Each row of a before or after table is a point. One or more steps were done to the points. Then noise was added and the rows were shuffled. The steps act on columns, c1 being the first. Name the steps. A step turns or swaps two columns, mirrors them in a line or flattens them onto one, adds a multiple of one to another, or multiplies or shifts one. Angles are multiples of 10 degrees, from the lower column toward the higher: turns from -170 to 170, lines from 10 to 170 but not 90. Use the fewest steps. Two steps may share a column if one is a turn and the other turns, adds or multiplies; they go together, in the order done. Otherwise the lowest column goes first.

Before (14 x 2):
[[-13  24]
 [-46 -14]
 [ 43  10]
 [ 21 -50]
 [  2  28]
 [ 19  61]
 [ 16 -71]
 [-30   2]
 [ 22 -13]
 [  1  35]
 [-26 -95]
 [-67 -20]
 [  9   0]
 [ -3  -4]]
After, 14 rows:
[[  0  -9]
 [ 13 -49]
 [ -1   0]
 [  6 -77]
 [ -4  62]
 [ 16 -84]
 [  4  10]
 [ -2   5]
 [ -6  -5]
 [ -4  36]
 [ -2  30]
 [  6 -10]
 [ -1  29]
 [  0 -22]]
Steps: flatten c1 and c2 onto the line at 100 degrees

Before, 14 rows:
[[ -6  25  15 -62  -3  10 -27  61]
 [ 37  43 -25  -2 -25   7 -38  37]
 [ 14 -32  33  33 -43  -5 -44 -13]
 [-31  42   2  23  24  51  48 -15]
 [-10 -25 -52   5  23  63 -38 -55]
 [ -5   0  13  20   7   5 -75   6]
 [  6   0 -45  -6  -8  12  36  35]
 [ 69  17 -16  42 -36 -55   6 -36]
 [ 63  44 -34  -7  31 -24 -25   1]
 [ 34 -18  25  41   5 -45 -34 -16]
 [-53 -42  15  -9 -55  29 -38  -3]
 [  1  31 -58  14 -50   0  57  26]
 [ 39  75   6 -62  23 -26 -60  13]
 [ 34   5  26  11 -42  39 -31  14]]
After, 14 rows:
[[  5 -31 -15 -12 -41 -33 -49 -12]
 [ -8  -2  31 -11  -8   6  48  31]
 [-59  44  39   8  29 -35 -12   2]
 [-63  76  14  41  22  14 -59  14]
 [ 14   1  15 -11   9 -11 -77   5]
 [ 41  41 -20 -44  24  24  45 -14]
 [-34  40  34 -12 -26 -10 -25  40]
 [ 39 -45  -1  -9 -55  45 -41  -5]
 [-22   5 -13 -47 -45  -5 -38  16]
 [-23  26  -2  19  -3  57 -31  57]
 [ 13 -26  61 -51  24  32 -18 -52]
 [ -9 -18 -12  12   7 -67 -43 -12]
 [-43  15   8   9 -35 -89  12 -34]
 [  6  30  35 -11 -48  -9  78  28]]
Steps: turn c1 and c4 by -150 degrees; turn c4 and c6 by 60 degrees; mirror c3 and c7 in the line at 100 degrees

Before:
[[ 13   8  -8 -32  18   9 -15 -12   5   3  14  21]
 [  5 -43 -15  -6   8  -3 -15 -30  14  -2   0   8]
 [ 14   9 -27   7   7  12  -9  26  16 -11   1 -11]
 [ 14 -16   0   8   0   0 -13 -25  -3   1 -36   5]
 [ 13   3  18  13  -9  -2  -1 -23   4 -29   6   8]
 [  8   3  15  -9   3 -17  14   0  -4  -4  14 -17]
 [  3  -5  18 -21  16   8 -15  -3  32   1   4  -8]
 [  5 -30  10  14 -26  12 -10  -4   8   6  -7  -7]
 [  7 -13 -20  -5 -25  11  18  -5  -2 -29   6  27]
 [  3  -1 -20  -2 -15  -2  -4  -2   4 -12  -2 -14]]
After:
[[ 12   8  -9 -96  17   7 -13 -27  -3   2  17  21]
 [  4 -29   8  44 -25  10 -10 -17   5  -3  -5  -5]
 [ 15   8 -26  20   8  12 -11  29  27   1  -2  -9]
 [ 12 -18   2  26  -1  -1 -12 -40 -12  -1 -34   3]
 [  3  -6  19 -62  15   6 -14 -34  27   0   2  -7]
 [  8   2  15 -28   1 -18  16   6  -4   1  15 -16]
 [  9 -14 -21 -13 -25  13  18  -8  -2   0   6  26]
 [  4 -45 -16 -16   6  -1 -15 -62  -3   1   0   9]
 [  4  -2 -23  -7 -16  -3  -6  -8   5  -1   0 -16]
 [ 16   1  17  38  -9  -2   0 -43  -4   0   4   9]]
Steps: multiply c4 by 3; turn c8 and c9 by 30 degrees; multiply c8 by 2; multiply c10 by 0
